Each row of a before or after table is a point. The points were changed in one or more steps. Then noise was added and the rows were shuffled. The steps act on how far a point lies along the listed directions, d1 being the first. Write out the steps. A step turns or swaps two directions, mirrors them in a line or flattens them onto one, adds a multiple of one to another, or multiplies one. Angles are multiples of 10 degrees, from the lower direction toward the higher: turns from -170 to 170, lines from 10 to 170 but not 90. Use the fewest steps. Two steps may share a direction if one is a turn and the other turns, adds or multiplies; they go together, in the order done. Otherwise the lowest direction goes first.

Directions:
(1): [-3.6 -3.8  4.6]
(2): [-5.6  3.9 -1.1]
(3): [2.0 4.3 5.1]
Before (11 x 3):
[[-2.0  0.5  7.4]
 [ 7.7 -0.2 -0.9]
 [ 2.5  3.9  0.8]
 [ 3.2  3.0 -0.9]
 [ 1.3 -1.3 -3.7]
 [-2.4 -6.9  6.0]
 [ 1.2 -1.2 -0.2]
 [-1.4  5.6 -2.8]
 [ 8.1  2.2 -3.7]
 [ 0.8  1.7  0.5]
 [ 0.5 -2.6  3.3]]
After:
[[  4.3   6.9   0.5]
 [  0.9 -11.1  -2.4]
 [ -0.5  -1.8   3.4]
 [ -1.9  -4.4  -1.5]
 [ -0.4   0.8   2.3]
 [  0.7  -3.2  -1.0]
 [ -3.4   5.4   7.4]
 [ -2.4 -10.0   1.5]
 [  0.0   0.3   4.3]
 [  2.5  -1.0  -3.7]
 [  5.3   0.5  -9.4]]
Steps: multiply d1 by -1; add 1.5 times d2 to d3

Directions:
(1): [-2.6  2.1  1.3 -2.6 -1.4 -5.9  4.3  7.3]
(2): [ 2.0  3.1 -2.0 -3.0  9.8  0.5 -0.9  2.0]
(3): [ 2.6  4.6 -3.9 -0.8 -1.1 -2.7  6.3 -6.0]
(4): [-2.6 -1.5  3.8  4.7  4.3 -6.9 -0.7 -3.8]
(5): [ 7.0 -4.8  1.2  4.1  1.5  0.7  5.3  2.9]
Before, 8 rows:
[[  0.4  -3.8  -0.2   2.7  -6.0   5.2  -4.8  -4.8]
 [  2.8  -3.3  -1.5   3.4  -6.6   3.9  -2.9 -11.1]
 [  5.2  -1.1   0.6  -0.5  -4.2  13.4  -4.3  -3.7]
 [  4.3  -1.9   2.8   5.7   5.1   2.3   0.9  -2.1]
 [ -1.5   0.8  -1.6  -4.1   6.8  -1.3  -2.9   3.0]
 [  3.8   1.5   0.6   4.3   0.4  -2.2   5.3  -2.4]
 [ -4.1  -1.6   1.9  -4.7   0.6   4.2  -3.8   7.0]
 [ -2.2   1.2   0.1  -0.2  -5.9  -8.8  -1.1   0.0]]
After:
[[ 4.1  1.6  0.4  4.5  0.8 -1.5  4.8 -2.3]
 [ 4.1  2.5 -2.4 -4.0 -4.5 12.6 -3.6 -4.1]
 [ 5.9 -5.5 -1.2  2.7 -2.1  6.9 -3.8 -6.3]
 [-6.4  2.5 -0.3 -6.7 -1.7  1.6 -3.0  2.8]
 [ 0.8 -3.5  2.6  1.5 -1.2 -7.4 -1.9  4.0]
 [ 1.8  3.8 -1.0  2.6  2.3  1.3  1.1 -8.0]
 [-1.8 -0.7 -0.4 -2.6  2.4 -1.3 -3.3  2.2]
 [ 1.1 -2.2 -1.9  0.2 -2.6  6.2 -4.8 -4.9]]
Steps: turn d1 and d4 by 10 degrees; multiply d2 by 0.4; swap d3 and d5

Directions:
(1): [ 3.7  6.0 -4.6 -2.8  8.0 -1.6  1.5  4.4  0.7 -4.3  2.5  1.0]
(2): [ 5.4 -4.5  7.7 -0.4 -0.9 -0.6  2.3  3.7  5.4 -2.3  5.4  0.4]
Before, 11 rows:
[[ -4.8   4.4  -9.9   2.7   2.9  -0.3  -3.6  -3.1  -9.2   1.0  -6.1  -2.9]
 [ -1.4   9.5  -7.1  -4.5   7.4  -1.5   1.6   3.7  -2.7  -3.2   0.4   2.6]
 [  2.3  -3.8   2.2   2.8  -3.7   2.7  -1.5  -0.5   0.2  -1.1   0.9  -0.8]
 [  1.3  -0.6   2.3   0.0   0.8   1.6   1.2   1.6   1.3  -1.2   5.0  -0.9]
 [ -2.8  -4.0   2.4   1.6  -4.9   0.0  -0.9  -1.7   3.3   0.9   1.3  -1.4]
 [  4.6  -6.6   7.6   0.3  -2.6   1.3   2.7  -0.6   5.5  -2.3   7.2  -0.8]
 [ -2.1   7.0  -7.0  -4.5   9.9   0.8   1.2  -0.5  -4.2  -2.8  -2.8   0.5]
 [  5.3   1.1   3.7  -1.6   4.1  -1.2  -0.2   6.1   4.8  -2.9   5.7   2.9]
 [ -2.3  -5.7   4.3   2.7  -4.6   1.2  -2.5  -3.9   0.0   0.5  -1.4  -1.0]
 [ -4.3   9.2 -11.6   0.3   5.6  -4.7  -0.4  -0.6  -6.4   2.0  -5.8  -1.1]
 [ -8.1   2.6  -5.3   2.7  -0.4   0.5  -3.7  -3.9  -4.1   5.2  -6.5  -1.6]]
After:
[[  1.9  -3.7   1.9   2.9  -4.0   2.8  -1.8  -0.8  -0.2  -0.8   0.4  -0.8]
 [ -7.7   3.8  -6.4   2.2   1.0   0.1  -3.6  -3.3  -4.2   4.3  -6.3  -1.5]
 [ -0.8   6.9  -6.5  -4.9  10.6   0.5   1.6   0.7  -3.2  -3.5  -1.7   0.5]
 [  5.3   0.0   5.0  -1.2   2.9  -1.3   0.0   5.8   5.2  -2.5   5.8   2.8]
 [ -3.7   5.4 -10.6   2.2   4.5  -0.6  -3.1  -2.0  -8.8   0.0  -5.5  -2.7]
 [ -3.2  -3.9   1.9   1.8  -5.1   0.1  -1.0  -2.3   2.7   1.2   0.9  -1.3]
 [  1.0  -1.2   2.8   0.3   0.3   1.7   1.1   1.3   1.2  -0.9   4.9  -1.0]
 [ -3.0   9.8 -11.6  -0.4   7.1  -5.1   0.3   0.7  -5.7   0.9  -4.8  -0.7]
 [  3.7  -7.5   7.9   0.8  -4.0   1.7   2.4  -1.4   5.0  -1.5   6.5  -1.1]
 [ -2.8  -5.2   3.4   2.7  -4.5   1.2  -2.7  -4.3  -0.6   0.9  -2.1  -0.9]
 [ -0.3   9.2  -6.1  -4.8   7.9  -1.8   2.0   4.6  -1.8  -4.0   1.6   2.9]]
Steps: turn d1 and d2 by 10 degrees

Directions:
(1): [-10.4   1.3   5.2   7.1   2.1  -0.8   1.1   3.7   0.7   1.4  -0.8  -1.1
  -5.6   1.9   2.9  -4.6  -0.4   3.5   4.1  -3.9]
(2): [ 2.0  4.0 -6.7 -1.7 -5.5 -1.1  0.9  0.9 -0.1 -0.3 -1.8 -1.9 -8.8 -3.0
  4.0 -6.2 -0.9 -1.7 -7.0 -4.4]
(3): [ 1.7 -0.5 -0.5 -6.5  4.2  0.4  5.1 -6.1  3.2  0.2  3.7  3.6 -2.0 -6.4
  3.7 -1.8 -1.6  3.8  7.6 -4.4]
(4): [ 3.3 -0.7  1.2  5.1  0.7  4.1  0.2  4.8 -1.5 -3.2 -1.2 -2.5  5.3 -6.6
  9.6  0.0 -7.1 -1.9  0.7  1.6]
(5): [ 0.8 -1.0 -4.2  5.0 -4.7  4.2  7.3  0.6 -0.3  8.5  7.4 -1.8  3.7  0.8
 -1.5 -0.2 -0.2  5.5 -2.0 -0.6]
Before (9 x 20):
[[ -2.9  -0.3   4.8  -4.4   6.1  -1.1  -2.2  -3.9   0.0  -3.2  -4.4   2.5
   -6.5  -2.4   5.7  -1.5  -0.5  -4.8   7.2  -1.1]
 [  2.8  -2.9   0.5   3.2   4.1   6.0   6.2  -1.0   1.9  -1.1   4.9   0.7
    9.1  -9.0   8.5   1.9  -6.1   2.2   7.4   0.5]
 [  0.5  -0.6  -2.6  -1.8  -1.3   0.2   1.4   1.4   2.5   0.0  -1.8  -2.2
   -1.0  -5.9   6.7  -1.0  -1.2  -0.7  -0.5  -3.3]
 [  1.2   0.6  -6.3  -3.8  -0.8   4.9  10.6  -1.9   3.0   5.4   6.2  -1.2
   -2.7  -6.7   4.3  -2.2  -0.2   6.1   3.5  -3.5]
 [  0.1  -3.0  -2.7   1.5  -2.1   0.8   2.8  -1.1   1.3   3.3   2.5   1.9
    3.3  -1.7  -0.1  -0.4  -0.5   0.7   2.9  -0.1]
 [  7.3   4.4 -11.0  -4.1  -7.5   0.6   3.2  -1.3   2.8   0.3   0.4  -0.6
   -3.1  -5.6   4.4  -2.5   0.4  -0.5  -5.6  -0.6]
 [  4.1  -3.3  -2.3  -9.6   1.1   0.3   3.3  -9.4   4.1   1.2   3.5   5.6
    3.8   0.6  -4.6   2.9   2.2   2.5   4.0   0.6]
 [  4.3  -2.6   2.2   4.3   4.1   5.2   2.0   1.6  -2.3  -1.2   1.3   1.5
   11.8  -5.8   6.1   2.9  -7.3  -0.6   4.7   0.5]
 [  2.0   1.0  -3.5  -6.2  -2.8  -3.2  -6.8   0.5   1.2  -7.2  -7.1   1.8
   -5.8  -0.7   1.3  -1.8   2.0  -5.2  -5.4  -2.0]]
After, 9 rows:
[[  4.6  -0.9  -3.4 -12.8   0.8  -2.3   0.2  -9.6   4.1  -2.9  -0.6   5.3
   -1.7  -1.0  -2.2   0.1   1.7  -0.9   1.8  -1.4]
 [  0.3  -5.7  -0.3   2.7  -1.9   3.6   1.4  -0.1   1.1   4.3   4.7   2.2
   10.4   4.1  -5.9   5.8   2.9   4.0   1.3   2.9]
 [  5.1   0.7   0.5  -0.1   3.6   1.7  -2.4   2.0  -2.2  -7.2  -4.8   1.2
    3.5  -8.4   9.9  -1.0  -7.5  -5.9   1.3  -1.8]
 [ -0.1  -2.6  -1.6   0.7  -1.2   2.3   4.0   1.5   2.6   3.2   1.8  -2.0
    3.9  -4.4   4.7   1.2  -1.0   2.1   1.2  -1.8]
 [  6.4   1.3  -9.3   0.1  -7.2   3.7   7.1  -1.5   2.7   5.7   5.9  -0.5
    4.4  -3.5   0.9   1.0   0.5   4.2  -2.5   1.8]
 [  1.6   2.2  -6.9  -5.9  -1.1   3.1   8.5  -1.8   3.0   2.7   3.3  -1.4
   -7.1  -8.0   6.1  -4.2  -0.5   3.9   1.9  -4.8]
 [ -3.6  -3.8   6.8   0.1   6.8   2.8   2.3  -4.0  -0.3   3.1   2.2   2.6
    2.5   0.6   1.8   2.8  -0.1   0.6  10.6   1.6]
 [  3.7   1.0  -1.2  -1.8   3.6   2.2   1.5  -0.9   2.0  -7.6  -2.1   0.6
   -0.3 -12.0  12.6  -2.5  -6.8  -3.1   4.1  -2.2]
 [  0.6  -0.7  -3.7  -1.3  -2.4  -1.4  -0.3  -1.0   1.3  -0.8  -1.7   1.7
   -2.4  -3.4   2.4  -3.3  -1.1  -2.5   1.0  -1.6]]
Steps: swap d2 and d5
